Each row of a before or after table is a point. One or more steps were done to the points. Then noise was added and the rows were shuffled. The steps act on columns, c1 being the first. Name the steps. A step turns or swaps two columns, mirrors them in a line or flattens them onto one, adds a multiple of one to another, or multiplies or shifts one. Angles are multiples of 10 degrees, from the lower column toward the higher: turns from -170 to 170, lines from 10 to 170 but not 90. Use the fewest steps. Two steps may share a column if one is a turn and the other turns, adds or multiplies; they go together, in the order done. Otherwise the lowest column goes first.

Before, 14 rows:
[[ 0.04 -0.04  0.09]
 [ 0.49 -0.29 -0.72]
 [ 0.34  0.38 -0.44]
 [ 0.33  0.34  0.20]
 [-0.47  0.30 -0.06]
 [-0.10  0.07 -0.45]
 [ 0.36 -0.51 -0.49]
 [-0.12 -0.18 -0.49]
 [ 0.47  0.01 -0.19]
 [-0.38 -0.10 -0.58]
 [-0.11  0.29 -0.41]
 [-0.09  0.43  0.06]
 [ 0.15 -0.42 -0.03]
 [-0.09 -0.60  0.29]]
After:
[[-0.20 -0.11 -0.49]
 [ 0.07 -0.09 -0.44]
 [-0.53  0.39 -0.47]
 [ 0.29 -0.12 -0.40]
 [-0.10 -0.38 -0.59]
 [-0.61 -0.09  0.28]
 [-0.06  0.03  0.09]
 [-0.42  0.15 -0.05]
 [ 0.01  0.47 -0.21]
 [ 0.38  0.34 -0.45]
 [ 0.30 -0.50 -0.05]
 [ 0.43 -0.10  0.08]
 [ 0.33  0.32  0.19]
 [-0.29  0.48 -0.72]]
Steps: swap c1 and c2

Before (11 x 8):
[[-0.03  0.34 -0.41  0.02 -0.42  0.07  0.28 -0.27]
 [ 0.36 -0.46  0.40 -0.10 -0.10  0.30 -0.10  0.14]
 [-0.12  0.32 -0.14 -0.17  0.44 -0.56 -0.03  0.18]
 [ 0.00 -0.21  0.05 -0.26  0.08 -0.46 -0.48  0.09]
 [-0.38  0.42  0.26  0.04  0.28 -0.18 -0.33 -0.01]
 [ 0.43 -0.33  0.22  0.36  0.05 -0.34 -0.43  0.26]
 [-0.61  0.03 -0.09  0.11 -0.10 -0.42 -0.19  0.15]
 [-0.24 -0.31  0.26  0.15  0.26 -0.69 -0.43 -0.25]
 [ 0.76 -0.04  0.57 -0.17 -0.64  0.19  0.03  0.36]
 [ 0.20  0.08  0.17 -0.02 -0.82  0.09  0.35 -0.29]
 [-0.24  0.14 -0.04 -0.09  0.11 -0.22 -0.72 -0.18]]
After (11 x 8):
[[ 0.01  0.70 -0.40 -0.38  0.29 -0.14  0.17  0.27]
 [-0.07 -0.86 -0.37  0.35 -0.11  0.34 -0.12 -0.20]
 [-0.26 -0.45 -0.27 -0.02  0.08 -0.49  0.43 -0.06]
 [-0.02  0.51  0.03  0.24 -0.86  0.10 -0.40 -0.18]
 [-0.14 -0.54 -0.49  0.73 -0.64  0.20 -0.30  0.27]
 [ 0.06  0.90  0.51 -0.04 -0.43  0.04 -0.05 -0.01]
 [-0.20  0.29  0.12 -0.09  0.43 -0.56  0.07  0.36]
 [ 0.37 -0.85 -0.41  0.40  0.04 -0.35  0.28 -0.02]
 [ 0.10 -0.13  0.00 -0.61 -0.12 -0.42  0.22  0.17]
 [ 0.16 -0.14 -0.45 -0.23  0.28 -0.65  0.24 -0.38]
 [-0.09  0.44 -0.35 -0.28  0.11 -0.20  0.64 -0.04]]
Steps: swap c1 and c4; turn c2 and c8 by 40 degrees; multiply c2 by 2; turn c3 and c7 by -150 degrees

Before (9 x 11):
[[ 0.25 -0.29  0.34 -0.16 -0.20  0.52 -0.49 -0.56  0.77 -0.20  0.18]
 [-0.43 -0.02 -0.30  0.29 -0.37  0.25  0.11  0.28  0.16 -0.18  0.19]
 [-0.25 -0.97  0.53 -0.27 -0.46  0.50 -0.64 -0.07  0.72 -0.51  0.46]
 [ 0.09 -0.41  0.28  0.45 -0.03  0.47 -0.26  0.13  0.21 -0.06 -0.02]
 [ 0.24 -0.07 -0.15  0.07  0.06 -0.10  0.22  0.23  0.50  0.72  0.03]
 [-0.04 -0.11 -0.32  0.29  0.33 -0.07  0.47  0.11  0.14  0.24  0.70]
 [-0.22  0.00 -0.29  0.31  0.14 -0.67  0.01 -0.10 -0.02  0.53  0.58]
 [ 0.34 -0.30  0.18 -0.19 -0.40  0.51 -0.15  0.31 -0.06 -0.43 -0.04]
 [ 0.15 -0.09 -0.74  0.15  0.41 -0.01 -0.04  0.29  0.11  0.34 -0.01]]
After (9 x 11):
[[-0.21 -0.01 -0.32  0.23  0.16 -0.64  0.03 -0.22 -0.05  0.52  0.58]
 [-0.27 -1.00  0.52 -0.21 -0.46  0.25 -0.64  0.18  0.73 -0.54  0.44]
 [-0.44 -0.04 -0.30  0.27 -0.38  0.17  0.10 -0.11  0.19 -0.19  0.18]
 [ 0.09 -0.41  0.30  0.39  0.00  0.40 -0.28 -0.24  0.21 -0.03  0.01]
 [ 0.36 -0.27  0.19 -0.08 -0.39  0.50 -0.11  0.21 -0.08 -0.43 -0.06]
 [-0.06 -0.13 -0.32  0.26  0.30 -0.10  0.48 -0.17  0.16  0.25  0.68]
 [ 0.18 -0.09 -0.72  0.16  0.44 -0.06  0.00  0.01  0.12  0.36 -0.01]
 [ 0.20 -0.26  0.33 -0.27 -0.19  0.30 -0.49 -0.06  0.80 -0.21  0.18]
 [ 0.22 -0.07 -0.15  0.10  0.07 -0.27  0.19  0.04  0.52  0.72  0.01]]
Steps: multiply c8 by 0.4; turn c4 and c8 by -40 degrees; add -0.3 times c9 to c6

Before (10 x 18):
[[ 0.18 -0.13  0.10  0.04 -0.48 -0.31 -0.29  0.34 -0.21 -0.09 -0.20  0.16
  -0.10  0.11  0.25  0.27  0.00  0.20]
 [-0.03  0.05  0.06  0.35 -0.06  0.02 -0.26  0.08  0.09  0.18 -0.51  0.17
   0.08 -0.09  0.69  0.11 -0.26  0.34]
 [-0.09 -0.03 -0.42 -0.13 -0.20 -0.40 -0.20  0.14  0.39 -0.29 -0.29 -0.37
  -0.02 -0.27  0.16 -0.42 -0.11  0.45]
 [ 0.44  0.37 -0.72 -0.59  0.53 -0.07  0.06 -0.58 -0.20  0.80 -0.08 -0.30
  -0.59 -0.24 -0.08  0.87 -0.19  0.45]
 [ 0.43 -0.07  0.05  0.30  0.09  0.07  0.06 -0.60 -0.33  0.20  0.11  0.33
   0.27 -0.13  0.24  0.44 -0.34  0.54]
 [-0.04 -0.25 -0.47 -0.11 -0.41 -0.49 -0.32  0.05  0.56  0.44 -0.24 -0.54
   0.28  0.34  0.03 -0.11  0.24  0.15]
 [ 0.38  0.02  0.52  0.25 -0.09 -0.13 -0.18 -0.05  0.05  0.15  0.17  0.06
   0.23 -0.40  0.62  0.58 -0.68  0.60]
 [-0.07  0.02 -0.48 -0.58 -0.55 -0.19 -0.44 -0.25  0.65 -0.01 -0.26 -0.28
  -0.09  0.17  0.18 -0.09  0.27 -0.17]
 [ 0.48  0.16  0.24 -0.24  0.56 -0.01  0.26 -0.76 -0.32  0.50 -0.37 -0.23
  -0.08 -0.13 -0.14  0.79 -0.80  0.46]
 [ 0.00 -0.34 -0.60 -0.14 -0.20 -0.42 -0.58 -0.22  0.59  0.24 -0.20 -0.38
  -0.61  0.12 -0.07 -0.19  0.03 -0.06]]
After:
[[ 0.37  0.00 -0.51  0.26 -0.01 -0.14 -0.17 -0.05  0.04  0.16  0.18  0.05
   0.21  0.60  0.65  0.59 -0.67 -0.40]
 [-0.08 -0.02  0.43 -0.12  0.25 -0.38 -0.18  0.15  0.39 -0.28 -0.34 -0.39
  -0.08  0.47  0.16 -0.37 -0.11 -0.25]
 [-0.04 -0.25  0.37 -0.14  0.50 -0.49 -0.32  0.09  0.57  0.43 -0.31 -0.51
   0.29  0.17  0.02 -0.05  0.24  0.35]
 [ 0.45 -0.07 -0.04  0.32 -0.09  0.07  0.08 -0.63 -0.31  0.20  0.14  0.34
   0.29  0.54  0.26  0.43 -0.39 -0.10]
 [ 0.43  0.35  0.81 -0.59 -0.43 -0.09  0.05 -0.55 -0.16  0.80 -0.07 -0.33
  -0.58  0.49 -0.08  0.87 -0.16 -0.23]
 [ 0.16 -0.13 -0.17  0.03  0.44 -0.33 -0.28  0.31 -0.19 -0.13 -0.24  0.14
  -0.12  0.19  0.21  0.24 -0.03  0.18]
 [-0.03  0.06 -0.09  0.33  0.04  0.02 -0.27  0.13  0.09  0.20 -0.48  0.18
   0.10  0.36  0.68  0.12 -0.24 -0.07]
 [ 0.47  0.15 -0.15 -0.22 -0.59 -0.02  0.26 -0.75 -0.31  0.49 -0.33 -0.19
  -0.09  0.47 -0.18  0.78 -0.79 -0.13]
 [-0.02  0.03  0.33 -0.59  0.64 -0.23 -0.44 -0.24  0.68  0.01 -0.26 -0.28
  -0.07 -0.20  0.18 -0.05  0.26  0.19]
 [ 0.00 -0.34  0.57 -0.16  0.30 -0.48 -0.54 -0.26  0.61  0.27 -0.22 -0.42
  -0.65 -0.10 -0.09 -0.16  0.02  0.11]]
Steps: turn c3 and c5 by -170 degrees; swap c14 and c18

Before, 9 rows:
[[ 0.58 -0.27  0.55  0.33  0.31  0.45  0.03 -0.16 -0.15 -0.28  0.27 -0.18
   0.58  0.56 -0.26 -0.32 -0.23  0.33 -0.14 -0.91  0.01  0.23  0.54  0.04]
 [ 0.10 -0.80 -0.02 -0.13  0.38 -0.40  0.18 -0.25  0.54  0.20  0.03  0.33
   0.43  0.09 -0.42  0.26 -0.01 -0.56 -0.20  0.20  0.08  0.24 -0.17  0.24]
 [-0.10  0.35  0.07  0.09 -0.17  0.20 -0.31 -0.45 -0.15 -0.54  0.24  0.32
  -0.43 -0.15  0.65 -0.21 -0.21 -0.75  0.15  0.11 -0.38 -0.29  0.39 -0.29]
 [ 0.60 -0.49  0.20  0.52  0.39 -0.08  0.22 -0.13 -0.29  0.16 -0.08 -0.20
   0.70  0.48 -0.61 -0.35  0.24  0.01 -0.13 -0.35 -0.12  0.62  0.36 -0.64]
 [-0.02 -0.26 -0.34 -0.18  0.12  0.11  0.11 -0.35  0.40 -0.03  0.06  0.39
  -0.29  0.28 -0.26  0.25  0.04 -0.34 -0.27 -0.24 -0.31  0.23 -0.12  0.50]
 [ 0.00 -0.60  0.10 -0.50  0.29 -0.15 -0.16 -0.45  0.55  0.27 -0.02  0.09
  -0.04  0.22 -0.24  0.24  0.05 -0.02 -0.73  0.19 -0.13  0.36 -0.47  0.11]
 [-0.09 -0.03  0.04 -0.10 -0.62  0.56 -0.39 -0.23  0.00 -0.71  0.21  0.32
  -0.32  0.10  0.33 -0.37 -0.03 -0.65  0.04  0.12 -0.38 -0.35  0.07  0.04]
 [ 0.79  0.08  0.53  0.48 -0.36  0.00  0.25  0.05  0.39 -0.73  0.35 -0.23
  -0.03  0.31  0.01  0.28 -0.08  0.20  0.45 -0.58 -0.18 -0.05 -0.18  0.38]
 [ 0.72  0.21  0.73  0.27  0.01  0.38  0.44  0.01  0.19 -0.50 -0.07  0.01
   0.28  0.12 -0.11 -0.26  0.16  0.12  0.41 -0.74 -0.12 -0.03  0.18  0.12]]
After:
[[ 0.09 -0.80 -0.02 -0.13  0.37 -0.41  0.17 -0.86  0.53  0.19  0.03  0.33
   0.43 -0.17 -0.43  0.26 -0.06  0.56 -0.20  0.16 -0.15  0.22 -0.16  0.24]
 [-0.10 -0.01  0.05 -0.11 -0.43  0.56 -0.41 -0.85  0.00 -0.70  0.19  0.32
  -0.32  0.49  0.33  0.74 -0.05  0.14  0.03 -0.27 -0.29 -0.36  0.07  0.05]
 [ 0.57 -0.25  0.57  0.32  0.58  0.46  0.05 -0.76 -0.15 -0.29  0.25 -0.19
   0.57  0.22 -0.27 -0.04 -0.23 -0.46 -0.14 -0.45  0.80  0.23  0.54 -0.01]
 [ 0.60 -0.49  0.19  0.53  0.60 -0.08  0.23 -0.74 -0.29  0.16 -0.10 -0.20
   0.72  0.11 -0.62  0.21  0.33 -0.27 -0.14 -0.27  0.26  0.64  0.33 -0.59]
 [ 0.00 -0.59  0.09 -0.51  0.36 -0.16 -0.14 -1.04  0.53  0.27 -0.04  0.10
  -0.06 -0.02 -0.24 -0.12  0.03  0.20 -0.73 -0.02 -0.21  0.36 -0.48  0.11]
 [ 0.78  0.08  0.54  0.49 -0.09  0.01  0.24 -0.56  0.38 -0.72  0.36 -0.22
  -0.03  0.47 -0.02 -0.34 -0.14  0.10  0.44 -0.45  0.40 -0.04 -0.17  0.36]
 [-0.02 -0.24 -0.34 -0.19  0.28  0.11  0.11 -0.95  0.40 -0.02  0.07  0.37
  -0.29  0.14 -0.28  0.09 -0.06  0.40 -0.27 -0.39  0.05  0.25 -0.10  0.50]
 [-0.08  0.33  0.07  0.09 -0.23  0.19 -0.31 -1.05 -0.14 -0.53  0.25  0.33
  -0.42  0.00  0.65  0.72 -0.17  0.32  0.15 -0.28 -0.29 -0.30  0.38 -0.32]
 [ 0.72  0.21  0.74  0.27  0.09  0.38  0.44 -0.59  0.19 -0.50 -0.06  0.00
   0.29  0.07 -0.11  0.04  0.15 -0.28  0.42 -0.49  0.59 -0.04  0.18  0.16]]
Steps: turn c5 and c14 by -40 degrees; shift c8 by -0.60; turn c16 and c18 by 130 degrees; turn c17 and c24 by 10 degrees; turn c20 and c21 by -60 degrees
